Rows are points. The points of each table are mixes of a few directions, plus a little noise. How many directions does each table use, and how many do they share? Where both have some left over, give the other angles between the two spaces (their principal angles), to ten degrees, smallest first.

First (4 x 3):
[[ 82  -1 -38]
 [-76 -38  14]
 [ -8  40  26]
 [  2  -1  -2]]
Second (6 x 3):
[[  33 -118   43]
 [  -7   30  -10]
 [  -2    7   -4]
 [ -13   48  -18]
 [   8  -30   11]
 [ -16   64  -23]]
Directions: first 2, second 1, shared 0; angles 50

First (7 x 8):
[[   7  -63   24   44  -33 -100   22  -47]
 [  -3   -2   33   27    6  -55  -13   17]
 [ -29   49  -26  -27   23   84   -9   45]
 [  -1  -36   10   25  -20  -54   15  -27]
 [  59  -42  -10  -18  -27  -14   17  -73]
 [  22   49   -4  -37   30   63  -29   31]
 [ -55   44  -27  -13   20   74   -2   54]]
Second (7 x 8):
[[ 14 -44   7 -58 -48  61 -18  11]
 [ 31  39  23 -35  -1  11 -49  47]
 [-24  -4  15  57  23 -66  16  -7]
 [  9  14  64  13   5 -61 -51  57]
 [-46   3 -36  16  25  45  36 -10]
 [-27  27 -85  40  41  18  78 -77]
 [ 43 -35  11 -33 -47  -8 -12 -21]]
Directions: first 3, second 4, shared 2; angles 30

First (11 x 12):
[[  7 -48  -1 -28  22 -41  21  -1  -6  63 -33 -48]
 [-37  71 -28 -13   6  21 -27  21   1 -47  44  40]
 [-30 -30  34 -39  13  -8 -33  39 -19  58 -17 -40]
 [  3  62 -15  39  -2  17  12 -20   0 -82  77  26]
 [-23  39  -4   3 -10  26 -36  12   0 -38  19  32]
 [ 47 -61  25  53 -53  19 -14 -44  21  -5 -84  25]
 [ 19 -88 -13 -47  24 -60  29  -7   3 110 -94 -55]
 [ 39  22   0  27 -36  54  61   8  33 -24  -5  78]
 [-12 -35  72 -18  -2  19  -8  50 -20  56   3 -36]
 [ -3  -7 -25  -9  12 -29 -10 -19  -2   4 -14 -15]
 [ -9  75 -43  34  24 -18   5 -40 -12 -95 105  -6]]
Second (10 x 12):
[[-35 -35  16 -55   7  -6 -49  43  -7  71 -62 -17]
 [-42  27 -42  -3  22 -40 -81 -33 -18 -44  15 -25]
 [ -2   0   6  -1  -1   3  -2   5  -2   1   3  -1]
 [ -8 -49  19 -52  -2   4  -1  46   7  90 -77  -2]
 [-54  -3  48 -31   4  14 -78  50 -27  25   5 -27]
 [-38 -17  17 -39   7  -4 -57  33 -13  41 -31 -19]
 [ 38  33 -59  50   3 -24  44 -72  14 -75  37  16]
 [ 29  31 -22  47  -3  -1  37 -43   6 -64  51  13]
 [ 48 -11  65  26 -29  60  94  37  13  18  27  29]
 [ 66  23 -49  59  -7  -8  93 -66  26 -62  33  32]]
Directions: first 5, second 3, shared 3

First (9 x 20):
[[  -5   -2   49  -60   48  -39  -41  106   34   50   47   15   80   26
   -22   28   27   -5    4   75]
 [ -12   62   -5    2   26   73    9   42  -66   11   32    1   50    1
     9   23  -31  -23   57   -8]
 [  -8  -59  -28   22  -59  -60    4 -107   39  -26  -62   -4  -70  -26
   -18  -55   -2   40  -39  -25]
 [  22   51  -53   77  -14   98   81  -32  -95  -73   16  -18   25  -14
    18   21  -57    1   45  -67]
 [ -11   -6   46  -61   38  -39  -51   81   40   57   27   14   42   21
   -14   15   32  -10   -4   63]
 [  25   28  -28   50   -4   55   56   -9  -52  -53   17  -12   23   -4
    11   22  -30    1   21  -37]
 [  18  -13    1   14  -11    4    0  -36   19   -8  -26   -6  -82    3
    32   -4   24  -19  -35  -27]
 [ -34   -1   14  -38    2  -20  -44    3   16   47  -14   11   -9   -4
   -11  -23    5   -4    9   21]
 [   8  -60    5   -4  -27  -72  -14  -48   66   -5  -38    0  -61   -3
    -5  -26   32   18  -56    5]]
Second (8 x 20):
[[   4  -36  -43   89  -70   -8   83  -51  -15 -105  -17   -1   38  -13
   -53  -16  -21   82    1  -47]
 [ -93   15   30  -35  -14    2  -53   56   -1   61  -10   38   49    1
   -62  -32   12   29   55   26]
 [  70  -10  -35    4   15   -9   17  -91    4  -19  -12  -37  -86  -17
    71    5  -23  -46  -48  -22]
 [  49    6   33   37   31   25   53  120    1  -54   67    3   85   47
    -6   78   39    7  -11   14]
 [  17   20   20  -51   47    4  -44   17   10   56   11   -8  -39    7
    48   15    9  -60  -12   23]
 [  17    4   11    2   16    7    9   34    1   -7   20    0   16   13
     6   23   12   -7   -4    6]
 [ -32  -14  -19   23  -41   -8   12  -33   -7  -19  -24    8   12  -15
   -37  -31  -14   41   16  -17]
 [ -32   15    1  -70   16  -13  -78  -51    7   89  -34   -2  -74  -22
    32  -41  -14  -48    6   15]]
Directions: first 4, second 3, shared 2; angles 40

First (10 x 32):
[[ -17  -19   36  -28   -6   10  -34   50  -17   -4   16   11   24    6
   -28   -1  -64  -16   12   31  -13   85   25   22   16    5   33  -18
    36  -10  -31  -39]
 [  11   12  -23   18    4   -7   21  -32   11    2  -10   -7  -15   -4
    17    1   41   10   -8  -20    8  -54  -16  -14  -11   -4  -21   11
   -23    7   20   25]
 [ -10  -11   22  -17   -4    6  -20   30  -10   -2   10    6   15    4
   -17   -1  -38  -10    8   19   -7   51   15   13   10    3   20  -10
    22   -6  -19  -24]
 [   5    5  -10    8    2   -3   10  -14    5    1   -4   -3   -7   -2
     8    0   18    4   -4   -9    3  -24   -7   -6   -5   -1   -9    5
   -10    3    9   11]
 [  24   27  -51   40    9  -14   48  -71   24    5  -23  -16  -35   -9
    39    2   91   23  -18  -44   18 -121  -36  -31  -23   -8  -47   25
   -52   15   44   56]
 [   4    4   -8    6    1   -2    8  -11    4    1   -4   -2   -6   -1
     6    0   14    3   -3   -7    3  -19   -5   -5   -4   -1   -7    4
    -8    2    7    9]
 [   2    2   -3    3    0   -1    3   -4    1    0   -2   -1   -2   -1
     2    0    6    1   -1   -3    1   -8   -2   -2   -1   -1   -3    2
    -3    1    3    4]
 [   1    1   -3    2    1   -1    3   -4    1    0   -1   -1   -2   -1
     2    0    5    1   -1   -2    1   -6   -2   -2   -1    0   -2    1
    -3    1    2    3]
 [  -1   -1    1   -1    0    0   -1    2   -1    0    1    0    1    0
    -1    0   -3   -1    1    1   -1    4    1    1    1    0    1   -1
     2    0   -1   -2]
 [ -18  -20   39  -30   -7   11  -36   54  -19   -4   17   12   27    7
   -30   -1  -69  -17   14   33  -13   91   27   24   18    6   36  -19
    39  -11  -33  -42]]
Second (8 x 32):
[[  0 -20  11   4  -8  -2  14 -10  -6 -16  15  16   1  13   6  17   4 -37
  -17  -4  -9   7 -31   3  -3  17  47 -14  32 -25  12 -19]
 [ 11   3  -5   1   4   5  10 -16  -8   1  -9   5   6   8   3   3  18  -7
   -1  -4  -5 -20 -16  -7   7  10  16   0  14 -12   8   4]
 [  0  18  13 -34  13  23 -42  44 -21  24 -23  -7  34  -3 -34 -23 -44  34
   39  32  -5  46  52   7  33  -6 -15   5   9  12 -39  -2]
 [ 35  22 -32  16  15   9  38 -60  -9   9 -35   1   3  13  19   5  74   2
   -4 -24  -2 -93 -43 -28   9  16   9  14   7 -16  31  35]
 [-22 -20  26 -13 -11  -3 -23  39   0  -9  25   6   3  -3 -14   1 -51 -13
    1  18  -3  67  21  19  -2  -4  12 -13  11   0 -20 -30]
 [-16 -10   2  11 -11 -17   1   6  20 -10  22  -5 -24 -12   9   3  -9  -1
  -12  -7   9  12   6   6 -24 -13 -21  -2 -26  15   3  -4]
 [ 20  33 -21  -5  18  13  -2 -12  -7  23 -37 -13  11  -4  -4 -16  25  38
   21   0   5 -43  14 -15  17  -5 -32  19 -16  13  -3  33]
 [-27 -25   7  19 -21 -28   5   9  30 -23  42  -1 -37 -14  16  11 -17 -16
  -26 -11  11  25  -1  12 -38 -15 -15  -9 -30  13   7 -15]]
Directions: first 1, second 3, shared 1
